Every row gives one point. The ring and each string are closed loops that go straight from each point to the next, and from the last back to the first. Before rounding, they use only three directions, however many columns there are. Count how often each string passes through the ring. Passing back the other way cancels.
(in the rows, 128 means zero)

Ring:
[[144 122 110 118]
 [114 152 107 113]
 [ 82 187 114 122]
 [ 70 209 127 135]
 [ 82 218 140 144]
 [115 204 149 147]
 [150 167 149 150]
 [171 121 138 147]
 [168 105 123 134]]
String (25 x 4):
[[132 119 104 116]
 [111 131 117 143]
 [117 158 124 134]
 [106 180 112 108]
 [ 78 199 106 104]
 [ 61 188 116 136]
 [ 91 176 126 143]
 [ 99 186 128 135]
 [ 81 237 131 118]
 [ 59 244 141 145]
 [ 70 222 148 162]
 [106 181 139 151]
 [123 187 135 131]
 [123 173 135 140]
 [125 163 144 158]
 [146 158 153 164]
 [184 160 156 143]
 [164 153 140 135]
 [152 145 135 138]
 [194 121 134 127]
 [194  79 130 146]
 [148 100 127 156]
 [129 145 128 140]
 [148 143 119 116]
 [162 124 102  92]]
Times through: 3
String:
[[170 187 153 132]
 [142 168 135 131]
 [135 152 135 144]
 [151 121 140 161]
 [204  86 142 154]
 [211  87 133 136]
 [170 125 127 126]
 [145 138 126 133]
 [133 116 126 153]
 [134 109 122 150]
 [132 139 121 132]
 [139 152 115 110]
 [136 144  98  89]
 [116 150  97  97]
 [ 97 148 108 127]
 [105 154 123 142]
 [108 174 122 126]
 [ 88 204 115 109]
 [ 51 220 115 122]
 [ 43 224 123 136]
 [ 50 244 128 129]
 [ 93 215 131 125]
 [ 93 217 135 131]
 [ 80 249 146 136]
 [ 82 238 154 154]
 [100 181 147 166]
 [112 170 143 160]
 [127 191 158 163]
 [149 189 159 151]]
Times through: 0

Ring (9 x 8):
[[ 97 165 168 195  63 108 110 134]
 [120 159 137 216  79 103 129 170]
 [143 146 108 210 106 116 150 181]
 [159 117  99 187 129 130 160 157]
 [158 103 107 160 136 144 159 125]
 [134 126 130 123 127 169 146  91]
 [111 156 147 107 112 181 135  80]
 [ 87 185 169 113  86 174 118  82]
 [ 83 179 179 154  66 138 107 102]]
String:
[[ 86 189 171 211  48 100 104 155]
 [111 122 171 233  57  69 106 140]
 [111 108 179 249  49  51 100 140]
 [118 138 150 184  87 118 125 127]
 [ 89 223 147 155  77 159 125 147]
 [ 74 201 183 165  54 133 102 118]
 [ 87 134 198 166  59 112  95  75]
 [112 140 156 158  91 135 124 104]
 [ 95 209 144 116  98 187 133 114]
 [106 197 135 127 104 179 138 123]
 [129 111 146 145 111 142 134  88]
 [144  83 137 119 134 159 144  62]
 [150  72 135 135 133 146 145  71]
 [131 127 135 147 114 149 140 106]
 [111 201 124 116 115 192 147 125]
 [118 150 140  80 129 203 144  63]
 [ 94 202 147  77 111 213 135  80]
 [102 193 143 128  98 174 133 116]
 [111 168 144 152  96 151 131 121]
 [106 120 177 174  75 111 109  91]
 [102 171 156 164  81 137 121 123]
 [ 92 214 148 158  79 155 125 144]]
Times through: 2

Ring:
[[ 99 162 106 182 148 129 162  65 147  96 150]
 [106 168 102 178 163 138 129  38 141  75 172]
 [145 149 128 100 132 129 112 103 147  98 127]
 [155 123 152  50  82 118 127 185 150 150  66]
 [114 125 138 108  82 124 152 165 144 162  77]
 [ 98 140 122 151 108 126 167 123 145 139 107]]
String (29 x 11):
[[ 74 154 104 202 133 135 166  72 139 118 143]
 [ 90 154 108 180 135 134 151  75 140 111 142]
 [123 153 119 138 134 125 150  96 150 104 129]
 [122 168 108 161 161 124 158  60 154  76 155]
 [ 93 181  89 216 184 136 153   7 145  58 192]
 [ 76 174  89 226 172 143 143  12 136  74 189]
 [ 81 161 100 201 148 142 139  47 135  98 164]
 [ 99 158 108 173 143 135 140  66 141  99 150]
 [121 158 115 147 144 127 145  80 149  94 141]
 [124 171 106 163 167 124 156  52 154  69 160]
 [ 97 174  95 203 171 131 164  31 148  72 174]
 [ 68 165  93 225 154 139 161  37 137  97 169]
 [ 72 153 103 201 133 140 150  67 134 117 148]
 [120 146 124 130 121 125 148 113 148 118 116]
 [134 141 132 106 111 116 164 140 155 127  95]
 [117 129 137 112  87 116 176 168 151 159  74]
 [ 86 122 132 139  74 128 166 164 138 179  76]
 [ 89 132 124 150  96 134 145 128 135 152 104]
 [111 135 129 125 101 129 142 133 142 141 101]
 [135 134 138  93 100 121 142 150 149 137  90]
 [160 116 159  35  68 111 143 213 155 166  45]
 [153 106 164  30  50 113 141 233 151 186  30]
 [122 114 148  81  64 123 140 193 142 178  58]
 [ 94 128 129 137  90 134 140 139 135 157  96]
 [107 138 126 135 107 130 142 122 141 136 109]
 [129 132 138  98  95 120 152 157 150 145  84]
 [137 127 144  83  85 111 169 182 156 156  65]
 [ 96 133 127 145  94 121 182 146 147 157  88]
 [ 81 146 112 182 117 129 176 102 142 134 121]]
Times through: 5
String, 27 rows:
[[ 79 154 105 195 135 137 153  69 137 114 147]
 [ 76 167  94 219 157 135 169  41 142  93 166]
 [103 171 101 190 163 125 174  49 152  80 160]
 [125 163 113 149 150 120 165  80 156  88 140]
 [122 168 109 162 158 119 176  69 158  81 147]
 [ 89 168  98 204 157 128 179  51 149  91 158]
 [ 64 156  99 217 137 140 162  58 135 116 153]
 [ 96 148 115 164 124 132 152  95 141 122 128]
 [ 93 145 116 163 119 133 148  99 139 127 125]
 [ 68 137 115 184 101 137 159 111 133 153 115]
 [ 95 118 137 122  68 125 165 178 141 182  66]
 [151 115 157  46  64 110 154 215 155 172  42]
 [149 128 147  66  90 116 142 174 153 145  73]
 [119 140 128 122 111 128 137 123 144 128 110]
 [ 98 134 125 139 101 136 129 122 135 143 110]
 [127 138 132 109 108 126 134 131 145 129 104]
 [181 126 158  21  88 110 129 193 159 138  61]
 [175 129 153  35  94 111 132 181 159 133  70]
 [127 139 131 110 110 126 135 130 146 128 105]
 [100 132 127 134  98 135 130 128 135 146 106]
 [144 110 159  45  57 118 134 216 147 180  43]
 [147 114 157  49  63 113 148 212 152 174  44]
 [110 117 143 101  66 122 158 187 143 180  60]
 [ 83 127 127 151  84 130 165 147 138 168  88]
 [101 134 128 139  94 120 181 148 148 155  87]
 [125 144 127 124 116 117 169 129 154 125 103]
 [120 147 123 132 123 125 148 110 148 116 118]]
Times through: 2

Ring (10 x 14):
[[172 161  94 130 111 158  94 101  96  93  98 128 106  63]
 [158 151 102 121 107 159 106  91 118  99  78 120 115  80]
 [135 133 111 121 111 151 126  92 146 116  54 114 125 112]
 [111 104 119 129 120 135 154 109 172 136  19 111 132 158]
 [ 97  89 121 146 133 119 166 130 181 153  10 114 134 183]
 [ 89  96 115 175 155 104 159 151 180 175  35 121 132 186]
 [ 92 130 101 211 180  94 128 166 166 196  99 130 127 157]
 [104 151  92 219 185  97 107 166 149 194 132 135 121 130]
 [139 170  85 198 164 119  86 149 112 156 146 138 110  86]
 [168 169  88 157 130 145  85 122  90 110 123 135 103  63]]
String:
[[100 170  90 220 189 102  92 150 156 203 158 131 125 113]
 [105 153  96 203 174 108 106 147 154 186 126 129 125 124]
 [ 76 152  92 249 211  78 108 181 174 234 150 134 130 150]
 [ 84 121 100 228 193  81 134 187 168 209  97 135 126 174]
 [109 110 104 188 159 103 143 166 150 165  61 132 120 163]
 [112 134 101 184 158 113 123 145 150 166  90 128 123 136]
 [102 149  97 202 174 107 110 148 158 187 120 128 126 129]
 [ 86 163  89 246 208  84  98 175 163 226 162 135 126 133]
 [104 164  84 245 203  87  93 184 138 208 164 142 117 121]
 [136 150  90 195 161 114 103 160 114 152 118 139 109 107]
 [135 141  98 166 142 127 114 134 128 139  90 129 116 113]
 [131 160  93 180 154 125  98 132 130 153 123 130 117  97]
 [156 150  95 153 129 140 104 125 106 115  96 132 108  88]
 [215 154  90 105  82 175  93 103  47  38  75 137  88  40]
 [209 169  90 102  83 181  82  86  58  46  94 131  94  28]
 [151 171  94 148 129 149  88 102 117 123 120 124 115  69]
 [134 145 101 154 134 135 113 119 134 135  88 124 119 107]
 [153 131 104 127 110 149 122 110 119 102  56 124 113 104]
 [125 151 100 166 145 130 108 120 143 151 103 123 122 107]
 [133 147 101 154 135 136 110 116 136 137  92 123 120 104]
 [176 134 104 103  89 166 118  95  98  70  47 124 107  83]
 [196 152  98  95  80 178 100  85  76  51  66 126 100  52]
 [186 182  88 128 108 167  74  92  79  83 124 130 102  33]
 [179 180  86 146 121 156  74 108  81  97 132 134 101  42]
 [206 162  85 131 102 162  85 121  49  60 100 142  88  42]
 [177 152  88 155 124 142  97 137  77  96 100 140  97  74]
 [158 175  79 202 162 120  77 160  85 140 156 147  99  70]
 [108 192  79 248 206  95  69 167 136 212 203 141 118  90]]
Times through: 0

Ring:
[[106 162 150 137  98 113  99 139 163 104 125 119 156 164]
 [ 97 185 141 134  93 164  86 148 172 102 144 121 155 178]
 [122 135 124 129 141 172 115 145 130 124 159 143  82 143]
 [148  89 111 117 170 148 173 114  89 150 142 153  73 101]
 [148  94 116 115 154 122 186  99  93 149 119 144 116 100]
 [126 125 141 131 124  94 135 122 133 122 117 129 135 134]]
String:
[[ 80 221 157 138  52 143  70 145 204  84 122 102 225 203]
 [ 85 217 148 132  57 158  86 136 194  92 122 105 229 195]
 [ 79 225 149 135  55 168  72 146 201  87 130 105 221 204]
 [ 79 222 149 139  64 178  58 159 201  85 145 110 189 206]
 [108 155 140 138 121 154  87 156 154 108 155 132 100 164]
 [117 144 133 131 126 149 112 141 141 118 145 134 111 150]
 [119 132 133 137 143 156  97 157 137 117 164 142  63 149]
 [117 137 128 136 146 181  91 163 137 118 176 146  51 153]
 [117 147 121 127 134 191 114 145 135 124 162 141  94 150]
 [120 148 121 121 124 174 135 127 133 127 142 135 133 143]
 [126 128 128 127 135 141 133 129 126 127 138 138 110 135]
 [137 101 122 127 164 146 138 136 107 136 153 150  56 120]
 [150  72 116 127 192 143 148 138  85 146 163 162   7 101]
 [137 106 121 124 156 141 148 126 108 137 143 146  81 118]
 [135 121 116 116 139 151 166 109 111 140 129 140 130 120]
 [152  97 100 103 156 155 211  85  82 161 119 147 135  92]
 [161  73 103 107 175 133 212  89  70 164 122 154  98  80]
 [154  74 115 118 175 117 182 108  82 153 131 153  72  91]
 [138 103 126 125 152 122 152 122 108 136 134 144  91 116]
 [130 125 126 122 131 130 152 115 121 132 124 135 135 127]
 [136 125 122 111 119 114 190  85 114 141  95 128 193 115]
 [143 105 127 115 130  85 192  85 106 143  91 131 172 105]
 [144  87 136 127 150  70 164 110 105 136 111 139 107 106]
 [135 100 137 132 149  93 137 129 117 128 130 140  86 121]
 [123 134 134 127 124 123 134 124 133 123 126 131 135 138]
 [115 154 139 127 102 119 132 118 148 117 114 121 177 149]
 [113 157 141 129 101 119 123 123 152 113 117 121 173 153]
 [119 136 140 133 124 119 117 136 141 117 133 131 120 145]
 [115 136 149 142 124 107  93 151 150 108 140 131  99 154]
 [ 87 197 161 144  71 119  66 152 194  85 126 108 185 193]]
Times through: 1

Ring (9 x 14):
[[105 196 144 152  57 144 135  70 204 211 127 146 133 136]
 [114 179 133 144  87 132 132  93 175 176 137 137 128 146]
 [130 134 128 131 124 114 133 130 136 113 140 141 122 137]
 [141  98 131 122 142 103 138 152 113  69 134 151 119 121]
 [146  77 134 118 149 101 143 163  98  45 127 157 118 108]
 [143  70 138 118 145 107 152 162  88  37 117 160 118  95]
 [132  94 143 127 120 121 156 140 106  72 109 159 121  93]
 [113 151 151 144  72 140 150  92 168 158 110 159 129 106]
 [106 182 152 151  53 146 143  72 199 199 117 155 133 120]]
String (27 x 14):
[[134 135 126 129 129 107 125 133 144 114 148 141 122 146]
 [141 113 134 125 132 101 129 140 141  94 142 153 122 131]
 [135 113 139 128 120 111 138 133 139  99 130 157 123 118]
 [132 115 140 130 116 115 141 131 136 101 126 156 123 114]
 [143  85 144 122 130 104 142 148 125  67 124 167 121 102]
 [157  36 148 111 154  91 150 178  93   8 115 180 117  79]
 [148  49 136 113 159 104 158 177  64   7 112 161 115  85]
 [134  90 132 123 139 117 155 153  85  56 116 149 118 102]
 [133  92 133 124 137 120 156 151  84  57 114 149 118 101]
 [132  90 133 124 135 121 158 151  83  56 112 149 119  98]
 [127 120 136 131 116 123 148 129 122 100 121 149 123 113]
 [128 117 143 132 108 121 146 125 137 106 119 158 124 107]
 [130 108 133 127 128 121 151 141 102  79 119 147 120 110]
 [141  68 132 118 152 111 158 167  67  27 113 153 116  94]
 [141  74 130 118 154 110 154 167  71  32 118 150 116 101]
 [130 112 132 128 127 119 147 139 110  86 124 146 121 115]
 [141  92 141 123 131 106 142 146 123  72 126 162 121 107]
 [151  80 145 120 136  92 132 153 139  65 134 172 121 109]
 [146  96 130 120 148  96 131 156 119  67 142 152 119 127]
 [139 125 135 128 124 102 124 132 158 113 146 153 123 137]
 [128 140 135 134 109 117 133 118 154 130 136 148 125 132]
 [124 138 130 133 116 123 141 124 130 117 131 140 123 129]
 [122 146 122 134 122 125 140 125 120 118 135 130 122 139]
 [117 181 123 141 102 126 126 102 166 169 148 128 126 160]
 [118 186 132 144  89 124 121  92 192 186 149 138 129 158]
 [123 156 140 139  93 122 130 104 177 156 136 151 128 135]
 [127 156 137 137 100 116 125 108 179 153 143 149 127 143]]
Times through: 0

Ring (10 x 14):
[[113 122  90 122 123 165 141 118 101 132 116 110 105 177]
 [114 125 109 128 136 149 140 119 101 131 115 118 111 153]
 [121 128 131 138 152 128 140 124 109 124 119 125 118 126]
 [131 128 145 148 167 111 139 133 116 118 128 133 124  99]
 [145 117 126 156 177 107 133 146 112 124 151 143 128  71]
 [149 110 104 156 175 115 129 152 106 133 162 146 126  66]
 [150 100  68 150 163 135 125 154  97 144 173 143 120  80]
 [142 104  58 139 143 155 132 145 100 140 161 128 112 124]
 [131 113  68 129 129 165 139 133 107 131 140 114 107 163]
 [119 120  79 123 121 169 143 122 107 128 123 107 104 184]]
String:
[[152 107  89 153 167 125 131 153 110 130 166 140 122  83]
 [160  95  70 160 180 120 119 164  92 150 188 158 127  39]
 [160  96  83 164 189 109 117 165  91 150 187 163 131  22]
 [151  95  72 158 181 120 115 159  79 160 182 163 128  31]
 [142 110 100 151 169 122 127 146  98 140 156 145 124  74]
 [136 123 124 146 161 121 139 137 117 119 136 129 121 109]
 [138 137 172 154 173  96 148 135 139  95 123 126 127 105]
 [135 132 152 149 164 110 146 134 131 103 125 124 123 117]
 [139 137 184 160 185  83 144 138 135  98 125 136 132  78]
 [140 126 157 159 184  92 136 141 118 116 138 144 131  65]
 [141 115 124 156 179 106 128 145 101 134 151 149 129  58]
 [139 113 107 150 167 121 129 143 100 136 150 142 123  81]
 [137 122 121 146 160 123 138 138 116 120 138 129 121 110]
 [144 128 148 155 172 104 143 142 132 105 137 130 126  97]
 [157 104  97 162 184 109 123 160 101 139 176 155 130  41]
 [161  79  28 158 178 134 106 170  66 177 207 170 126  19]
 [158  82  26 153 168 143 111 166  73 170 200 159 122  45]
 [147  92  38 144 154 152 120 153  80 161 179 145 116  85]
 [138 104  65 140 148 150 129 143  94 145 158 133 114 112]
 [135 124 115 141 149 133 144 135 123 113 133 119 116 137]
 [138 123 103 138 140 143 147 136 130 108 136 111 112 157]
 [136 103  36 127 122 179 135 139 100 140 155 114 103 166]
 [131  94   7 122 117 193 127 138  79 161 162 120 101 160]
 [130 107  55 130 131 167 133 135  95 143 147 121 107 148]
 [131 120  97 135 140 147 141 132 114 122 134 117 112 148]
 [131 132 127 137 141 136 152 129 136 100 121 107 113 165]
 [132 120  84 130 128 160 146 132 121 117 134 107 107 175]
 [136 106  45 128 123 175 138 138 105 135 151 112 104 168]
 [140  91  12 130 129 181 125 146  82 159 172 128 105 136]
 [141  91  23 135 140 169 121 148  78 163 174 137 110 112]
 [135 110  81 139 148 145 133 139 100 137 149 130 115 119]
 [141 120 111 145 155 129 141 141 122 116 143 125 118 121]]
Times through: 5

Ring, 8 rows:
[[ 91  93 156 116 122  27 162 105 121 173 135 132 156 126]
 [ 97  84 165 120  92  55 163 100 115 132 138  79 165 143]
 [131 120 156 122  89 108 174 105  97 115 136  78 154 144]
 [164 162 136 126 100 150 177 113  89 120 134 107 134 139]
 [173 173 113 139 104 165 150 119 118 129 137 128 113 151]
 [152 147  95 156 103 139 105 120 174 144 142 138 100 172]
 [129 127 101 151 114  98 102 118 182 165 142 152 107 164]
 [105 113 131 127 132  44 141 112 143 187 136 164 133 132]]
String (30 x 14):
[[ 72  64 176 112 106   7 167  97 116 157 136  95 176 130]
 [ 93  96 170 106 121  27 185 102  94 166 133 122 168 115]
 [118 124 152 114 122  66 177 108  98 161 133 133 150 122]
 [109 100 148 127 101  68 150 105 130 144 138 104 149 146]
 [ 77  50 166 131  74  40 136  95 149 120 142  49 169 165]
 [ 79  51 178 124  69  44 154  93 127 109 141  34 179 160]
 [115 106 171 112  95  77 188 101  84 124 135  78 168 132]
 [130 121 169 113  90 103 194 102  73 113 134  72 165 133]
 [154 146 164 113  88 139 205 105  57  99 133  69 159 132]
 [173 180 148 112 111 153 209 113  50 123 130 115 142 118]
 [153 154 133 127 108 129 168 113 101 135 135 122 132 138]
 [134 123 127 140  94 113 134 111 143 131 140 104 129 161]
 [169 160 110 148  90 171 134 117 136 114 140 106 112 167]
 [191 192 100 146 104 193 144 123 122 124 137 134 101 157]
 [193 204 102 137 121 183 160 125 104 141 134 160 101 139]
 [188 191  96 146 110 185 140 124 129 134 137 147  97 155]
 [182 175  91 157  95 188 118 122 154 122 141 127  94 174]
 [161 147 101 158  85 164 109 117 166 117 143 105 105 181]
 [157 143 107 155  84 158 115 116 160 116 142 101 110 178]
 [134 129 129 135 104 106 143 112 133 141 138 119 130 151]
 [166 171 127 127 113 145 173 116  94 137 134 133 125 134]
 [187 195 135 118 112 175 201 117  57 122 131 125 130 124]
 [178 175 149 117  94 172 205 111  53 100 132  87 144 131]
 [135 116 150 131  77 123 159 105 112 102 139  62 149 159]
 [113  85 163 131  63 100 153  98 121  91 141  33 163 167]
 [ 96  70 183 118  68  68 174  94 100  98 138  28 182 152]
 [112 109 166 111 107  66 185 103  88 141 134 100 164 126]
 [123 121 142 125 110  84 159 109 118 148 136 120 142 138]
 [109  97 143 133  96  73 140 106 141 139 140  98 145 154]
 [ 69  51 170 123  90  16 146  96 140 142 140  73 172 150]]
Times through: 2
String, 22 rows:
[[100  89 137 136 101  57 126 107 159 152 141 111 141 156]
 [119 125 145 118 124  67 168 110 109 166 134 141 144 125]
 [ 87  91 170 106 124  17 182 102  98 172 133 126 168 114]
 [ 97  96 168 109 114  39 181 102  97 156 134 111 166 122]
 [ 73  48 179 121  75  31 154  93 128 120 140  44 180 155]
 [ 94  67 160 134  70  68 138  98 143 110 142  47 162 168]
 [125 119 143 128 101  93 156 108 120 137 137 105 143 145]
 [138 138 150 118 107 106 183 109  87 135 134 110 148 130]
 [165 165 161 109  98 149 216 108  43 107 130  88 154 122]
 [181 194 147 108 118 160 219 115  38 127 128 128 140 110]
 [206 216 132 117 111 203 211 119  42 113 129 125 125 121]
 [194 197 115 134 104 194 171 120  90 116 134 124 113 144]
 [187 197 111 132 118 175 169 122  95 138 133 150 110 136]
 [198 204  89 148 113 199 139 127 128 135 137 155  90 155]
 [177 173  80 163 101 179 101 125 175 135 142 144  85 178]
 [140 124  94 165  88 132  84 117 200 133 146 116 102 190]
 [133 128 116 144 105 106 123 114 158 148 140 130 119 160]
 [138 144 102 145 125 102 118 120 164 173 139 169 106 151]
 [123 132  96 148 135  74 102 120 186 194 140 189 102 152]
 [129 141 127 125 132  79 155 115 123 177 135 166 128 128]
 [106 128 129 118 157  27 154 115 131 216 133 204 130 111]
 [ 85  89 138 126 130  14 134 108 155 192 138 157 141 134]]
Times through: 3

Ring (9 x 14):
[[166  77  61 153 158 165  95 110  99 133 168 130 120 137]
 [159  64  80 150 140 166 101 116 154 122 158 127 122 122]
 [134  81 127 130 117 144 127 124 199 110 139 119 126 103]
 [114 114 160 107 107 118 146 134 201  96 127 105 136 101]
 [ 97 163 181  84 111  87 164 138 157  93 121  95 142 109]
 [ 96 173 178  86 121  83 169 129 121 109 124 102 133 111]
 [110 162 150 108 144  96 165 106  63 148 136 125 109 112]
 [138 128 100 136 163 128 136  95  40 163 155 139 101 124]
 [158  99  69 149 166 151 109 102  59 149 166 135 111 136]]
String (32 x 14):
[[114 129 151 117 128 113 157 110 127 137 133 126 112 100]
 [ 93 160 185  99 122  87 182 111 119 139 120 122 110  91]
 [ 86 187 192  84 124  72 186 119  96 128 119 110 120 102]
 [ 90 205 180  74 131  66 176 129  71 111 126  96 136 124]
 [112 166 146  98 138  96 152 123  83 118 137 107 131 126]
 [119 157 134 104 142 103 145 122  81 119 142 109 130 129]
 [114 177 137 106 155  93 160 106  25 148 142 122 113 127]
 [119 155 129 129 164 106 166  82   7 188 145 149  84 109]
 [127 123 121 143 158 124 158  79  45 190 146 157  79  99]
 [133 118 114 135 150 129 141  98  77 157 148 138 102 112]
 [136 126 109 121 145 126 126 120  97 120 150 115 128 131]
 [145 122  91 129 155 134 117 115  74 128 158 119 125 139]
 [142 108 101 137 150 138 127 105  91 143 153 132 111 121]
 [152  87  84 156 159 153 122  91  78 166 159 148  95 115]
 [178  65  37 172 175 177  90  93  60 161 178 148 102 138]
 [181  74  33 157 168 174  75 116  83 121 179 123 131 157]
 [174  84  46 143 158 166  75 131 107  97 174 107 147 161]
 [147 104  95 129 142 141 112 124 123 111 155 113 133 133]
 [138  95 113 139 139 141 132 106 128 142 147 134 109 107]
 [160  47  81 162 140 174 106 104 162 141 157 142 107 108]
 [167  31  74 163 132 184  93 115 199 121 158 133 119 111]
 [155  53  93 146 124 168 101 126 206 104 152 120 131 114]
 [143  45 117 152 116 164 124 110 220 131 141 138 108  86]
 [135  53 133 141 106 156 128 120 244 114 134 128 118  85]
 [128  89 139 115 105 136 125 141 230  81 134 101 145 108]
 [126 118 135 107 118 123 128 140 175  86 138  98 147 122]
 [126 118 133 117 128 123 137 124 145 113 139 113 129 115]
 [115 114 156 117 117 119 153 117 169 124 129 122 118  94]
 [ 93 134 196  94  95  97 172 132 211 102 113 107 130  84]
 [ 81 178 212  57  86  70 168 165 216  49 109  67 170 111]
 [ 96 172 182  72 106  82 157 153 169  68 122  78 160 122]
 [111 155 155  91 121  98 146 139 139  90 132  93 147 125]]
Times through: 3
